Every row gives one point. The window is the flat piece filled in between its corners: a triangle in 3 columns, a solid with four corners in 4, and so on. A path goes straight from each point to the next, and from the last back to the first. List the points from which the path goes on through the window.

Window (3 x 3):
[-0.222 -0.193 -0.001]
[0.054 0.128 0.027]
[0.059 -0.013 0.052]
Path:
(1): [-0.058 -0.236 -0.101]
(2): [-0.215 -0.192 -0.092]
(3): [-0.257 -0.187 0.041]
(4): [-0.015 0.115 0.139]
(5): [0.084 0.069 -0.038]
(6): [-0.124 -0.158 -0.144]
(7): [-0.232 -0.089 0.055]
(8): [-0.293 -0.152 0.096]
(9): [-0.259 -0.220 -0.131]
(10): [-0.177 -0.202 -0.101]
(11): [-0.239 -0.135 0.159]
(12): [-0.093 -0.155 0.089]
Through the window after points: 4, 10

Window (3 x 3):
[0.281 -0.031 -0.014]
[-0.190 -0.232 0.076]
[0.100 0.097 0.023]
Path:
(1): [0.235 -0.030 -0.186]
(2): [-0.119 -0.017 -0.074]
(3): [-0.068 -0.029 0.189]
(4): [0.212 -0.007 0.073]
(5): [0.174 0.022 -0.147]
(6): [-0.159 -0.203 -0.031]
(7): [-0.115 -0.201 0.166]
(8): [0.133 -0.042 0.207]
(9): [0.058 -0.090 -0.144]
(10): [-0.266 -0.201 -0.094]
(11): [-0.196 -0.178 0.174]
(12): [-0.124 -0.227 0.235]
(13): [-0.179 -0.207 0.003]
(14): [-0.061 -0.116 -0.014]
(15): [0.023 -0.120 0.238]
(16): [0.253 -0.045 0.171]
Through the window after points: 4, 6, 8, 12, 14, 16

Window (4 x 4):
[-0.079 -0.063 -0.261 -0.079]
[-0.230 0.086 -0.240 0.047]
[0.156 -0.074 0.375 -0.278]
[0.025 0.123 -0.184 -0.042]
Path:
(1): [0.042 0.087 0.052 -0.211]
(2): [0.127 0.036 0.107 -0.284]
(3): [0.203 -0.072 0.144 -0.044]
(4): [0.099 -0.011 -0.068 0.105]
(5): [-0.073 0.140 -0.067 -0.365]
(6): [-0.210 0.080 -0.322 -0.108]
(7): [0.001 -0.056 -0.222 0.237]
(8): [0.071 -0.064 0.032 0.114]
(9): [-0.159 0.189 -0.033 -0.218]
(10): [-0.176 0.061 -0.085 -0.153]
(11): [-0.018 0.008 -0.044 0.074]
(12): [0.145 0.008 0.130 0.095]
Through the window after points: 4, 10

Window (6 x 6):
[0.248 -0.046 -0.222 0.205 -0.008 0.185]
[0.064 -0.180 0.278 0.212 -0.213 0.128]
[-0.198 -0.139 0.183 -0.206 -0.012 -0.186]
[-0.045 0.107 -0.234 0.094 0.366 0.099]
[0.058 0.001 0.276 -0.040 -0.135 0.073]
[0.201 -0.196 0.001 -0.024 0.257 -0.123]
Path:
(1): [0.019 -0.168 0.106 0.029 0.099 0.090]
(2): [0.041 -0.227 0.268 0.138 -0.145 0.186]
(3): [0.124 0.041 0.122 0.247 -0.179 -0.122]
(4): [0.155 -0.020 -0.033 0.121 0.087 -0.029]
(5): [0.072 -0.205 -0.120 -0.022 0.137 0.227]
(6): [0.101 -0.142 0.119 -0.002 0.025 0.123]
(7): [0.080 -0.058 0.108 0.118 -0.026 -0.020]
(8): [0.048 -0.061 -0.086 0.183 0.271 -0.359]
(9): [0.150 -0.276 -0.119 -0.116 0.285 0.083]
(10): [0.028 -0.149 0.021 0.044 -0.034 0.267]
(11): [0.022 -0.004 0.087 0.161 -0.031 0.012]
(12): [0.094 -0.021 0.128 0.281 -0.139 -0.019]
(13): [0.126 -0.206 0.059 0.083 -0.066 0.246]
(14): [0.083 -0.256 0.083 -0.063 0.173 0.293]
(15): [0.045 -0.007 0.055 0.191 -0.009 -0.103]
(16): [0.040 0.087 0.212 0.216 -0.020 -0.224]
Through the window after points: 2, 4, 6, 12, 14

Window (6 x 6):
[0.298 0.063 -0.183 -0.122 0.214 -0.076]
[0.182 -0.006 -0.014 0.009 -0.198 0.124]
[0.281 -0.175 -0.003 0.100 0.075 -0.018]
[-0.526 0.065 -0.150 0.184 0.077 -0.198]
[-0.078 -0.073 0.205 -0.010 -0.133 -0.063]
[0.311 0.118 0.107 0.052 0.036 0.136]
Path:
(1): [0.066 -0.073 -0.029 0.014 0.139 0.118]
(2): [0.211 0.114 -0.005 0.144 -0.057 -0.257]
(3): [0.190 0.163 0.057 0.106 -0.036 -0.227]
(4): [0.113 -0.100 -0.015 -0.117 0.221 0.172]
(5): [0.076 -0.057 0.051 -0.024 0.048 0.236]
(6): [0.292 0.139 0.054 0.082 -0.206 -0.172]
(7): [0.095 0.039 0.031 0.039 -0.177 -0.063]
(8): [0.026 -0.079 0.041 -0.003 -0.050 0.155]
(9): [0.160 -0.184 0.051 -0.108 0.093 0.288]
(10): [0.580 0.075 -0.012 0.074 -0.116 -0.159]
(11): [-0.059 0.183 -0.126 0.222 -0.074 -0.276]
(12): [-0.329 -0.100 -0.005 -0.012 0.114 0.156]
(13): [0.161 0.020 -0.054 0.021 0.079 0.130]
(14): [0.266 0.159 -0.112 0.131 -0.006 -0.161]
(15): [0.088 0.043 0.061 0.146 -0.149 -0.208]
(16): [-0.073 -0.026 0.069 0.044 -0.006 0.080]
Through the window after points: 1, 5, 7, 11

Window (8 x 8):
[0.221 0.164 0.000 -0.128 -0.228 0.265 0.369 0.006]
[0.172 0.062 -0.080 0.227 -0.101 -0.002 0.155 0.066]
[-0.003 0.285 -0.136 -0.014 -0.023 -0.173 -0.151 0.107]
[-0.357 -0.062 -0.118 0.059 -0.061 -0.228 0.071 -0.047]
[0.103 -0.081 -0.372 0.187 -0.089 0.168 -0.031 0.027]
[0.017 -0.241 -0.034 -0.154 -0.147 -0.170 0.166 -0.007]
[0.170 0.127 0.040 -0.260 0.114 -0.008 0.445 0.195]
[-0.270 0.162 0.114 0.098 0.149 -0.151 -0.247 -0.129]
Path:
(1): [-0.197 0.079 0.124 0.082 -0.070 0.002 -0.157 0.255]
(2): [0.041 -0.015 0.182 0.046 -0.248 0.021 0.060 0.266]
(3): [0.051 0.152 -0.135 -0.059 0.021 -0.070 0.184 -0.116]
(4): [0.065 -0.002 -0.124 -0.025 -0.019 -0.105 0.311 -0.094]
(5): [-0.106 -0.177 0.075 -0.014 -0.127 0.156 0.071 0.227]
(6): [0.039 0.019 0.145 -0.086 -0.114 -0.003 0.189 0.261]
(7): [0.094 0.197 -0.204 -0.066 0.044 -0.068 0.262 -0.249]
(8): [0.001 0.087 -0.219 0.133 -0.017 -0.123 -0.076 -0.243]
(9): [-0.135 -0.090 -0.127 0.099 -0.140 -0.047 -0.102 0.080]
(10): [-0.006 -0.148 0.014 -0.042 -0.196 0.016 0.195 0.158]
(11): [0.162 0.132 -0.122 -0.186 -0.046 -0.069 0.210 -0.257]
(12): [-0.102 0.187 -0.037 0.033 0.089 -0.157 -0.115 -0.113]
Through the window after points: 10, 12

Window (9 x 9):
[-0.387 -0.088 0.082 -0.031 0.249 -0.374 -0.169 0.132 0.217]
[-0.127 0.146 -0.143 -0.173 -0.057 -0.116 0.186 0.048 0.097]
[-0.192 -0.208 0.051 0.372 -0.129 0.022 0.063 0.142 -0.016]
[-0.076 -0.248 -0.363 0.141 0.023 0.053 -0.356 -0.310 0.052]
[0.207 -0.251 -0.208 -0.055 -0.057 0.123 -0.011 -0.045 -0.015]
[0.255 -0.100 0.104 0.077 -0.087 -0.022 0.093 -0.148 0.087]
[-0.007 0.090 0.092 0.073 -0.360 -0.243 -0.179 0.316 0.117]
[0.304 0.041 0.188 0.117 -0.160 0.266 0.067 0.066 -0.004]
[0.141 0.056 -0.119 0.102 0.065 -0.076 0.144 0.149 0.054]
Path:
(1): [-0.128 0.012 -0.047 -0.047 0.069 -0.276 -0.086 0.049 -0.149]
(2): [-0.114 -0.052 -0.056 0.027 0.004 -0.072 -0.005 0.076 0.292]
(3): [0.111 -0.079 -0.085 -0.037 -0.034 0.001 -0.012 0.110 0.362]
(4): [0.118 0.046 -0.008 -0.066 -0.022 -0.114 -0.084 -0.046 -0.181]
(5): [-0.042 -0.037 0.059 0.065 -0.061 -0.085 -0.082 0.012 -0.148]
(6): [0.026 -0.153 -0.100 0.015 -0.073 0.111 -0.011 0.029 0.398]
(7): [0.053 -0.120 -0.040 0.168 -0.134 0.100 -0.089 0.064 0.419]
(8): [0.065 -0.148 -0.015 0.151 -0.083 -0.034 -0.094 0.009 -0.083]
(9): [-0.198 -0.063 0.073 0.043 0.095 -0.254 -0.081 0.068 -0.160]
(10): [-0.131 -0.122 -0.080 0.059 0.006 -0.040 -0.016 0.103 0.451]
(11): [-0.092 -0.220 -0.154 0.046 0.021 -0.015 -0.047 0.021 0.405]
(12): [-0.094 -0.037 -0.066 0.066 0.037 -0.318 -0.081 0.025 -0.250]
Through the window after points: 1, 9

Window (11 x 11):
[0.166 0.069 -0.002 0.127 0.193 0.038 -0.253 -0.431 0.029 0.185 0.058]
[0.184 -0.066 0.203 -0.105 0.159 0.079 -0.272 -0.346 0.025 0.007 -0.133]
[-0.073 -0.020 -0.153 -0.320 0.181 0.075 -0.081 0.196 0.078 0.204 -0.088]
[-0.028 0.041 -0.102 0.235 -0.519 0.165 -0.063 0.097 -0.247 -0.067 -0.102]
[-0.004 -0.150 0.127 0.021 -0.051 -0.037 0.078 -0.260 0.110 0.139 -0.050]
[-0.114 0.085 0.105 0.370 -0.117 0.045 -0.128 0.278 -0.179 0.063 -0.074]
[-0.009 -0.172 -0.080 -0.138 0.300 -0.109 -0.113 -0.012 0.089 -0.029 0.093]
[-0.168 -0.009 -0.147 -0.304 0.381 0.230 0.062 0.146 0.214 -0.073 -0.093]
[-0.063 0.066 0.276 -0.175 0.049 0.027 -0.201 -0.376 0.174 0.066 0.174]
[0.057 0.051 0.189 -0.078 0.292 0.006 -0.091 -0.326 -0.176 0.123 0.117]
[0.151 0.197 -0.035 -0.154 0.177 0.036 0.064 0.290 0.108 0.059 0.082]
Path:
(1): [-0.102 0.147 -0.113 -0.115 0.089 -0.082 -0.095 -0.167 -0.255 -0.191 -0.361]
(2): [0.019 0.170 -0.038 -0.019 0.061 -0.241 -0.090 0.094 0.120 -0.105 -0.134]
(3): [-0.056 -0.016 0.012 -0.071 0.211 0.295 -0.110 0.028 -0.048 0.116 0.058]
(4): [0.047 -0.157 0.058 -0.108 0.001 0.217 0.010 0.136 -0.038 -0.041 0.161]
(5): [-0.125 0.152 -0.014 0.039 -0.004 -0.152 -0.067 -0.213 0.013 0.134 -0.293]
(6): [-0.091 0.108 -0.052 -0.002 0.083 0.003 -0.061 0.076 -0.002 0.015 -0.094]
(7): [-0.026 -0.107 0.011 -0.013 0.040 0.193 0.006 0.107 0.036 0.149 0.122]
(8): [0.014 -0.028 0.075 -0.009 0.159 0.154 -0.088 -0.010 -0.008 0.102 0.073]
(9): [0.016 0.091 0.009 -0.030 0.094 -0.043 -0.146 -0.048 -0.041 0.027 -0.026]
(10): [-0.062 0.146 -0.188 -0.004 0.234 -0.190 -0.204 -0.203 0.003 -0.050 -0.228]
(11): [0.014 -0.136 0.169 -0.132 0.099 0.090 -0.044 -0.107 0.106 0.084 0.159]
(12): [0.202 -0.186 0.137 0.070 0.282 0.258 -0.159 -0.080 0.005 0.310 0.185]
(13): [-0.106 0.193 -0.048 -0.181 0.067 -0.189 -0.048 -0.194 0.003 -0.105 -0.085]
(14): [0.164 0.435 0.040 -0.030 0.178 -0.205 -0.114 -0.423 -0.096 0.037 -0.007]
(15): [-0.061 -0.316 0.078 -0.161 0.139 0.206 -0.065 0.046 0.089 0.087 0.104]
(16): [0.070 -0.107 0.205 0.122 -0.061 0.198 -0.030 -0.047 0.214 0.288 0.209]
Through the window after points: 10, 12
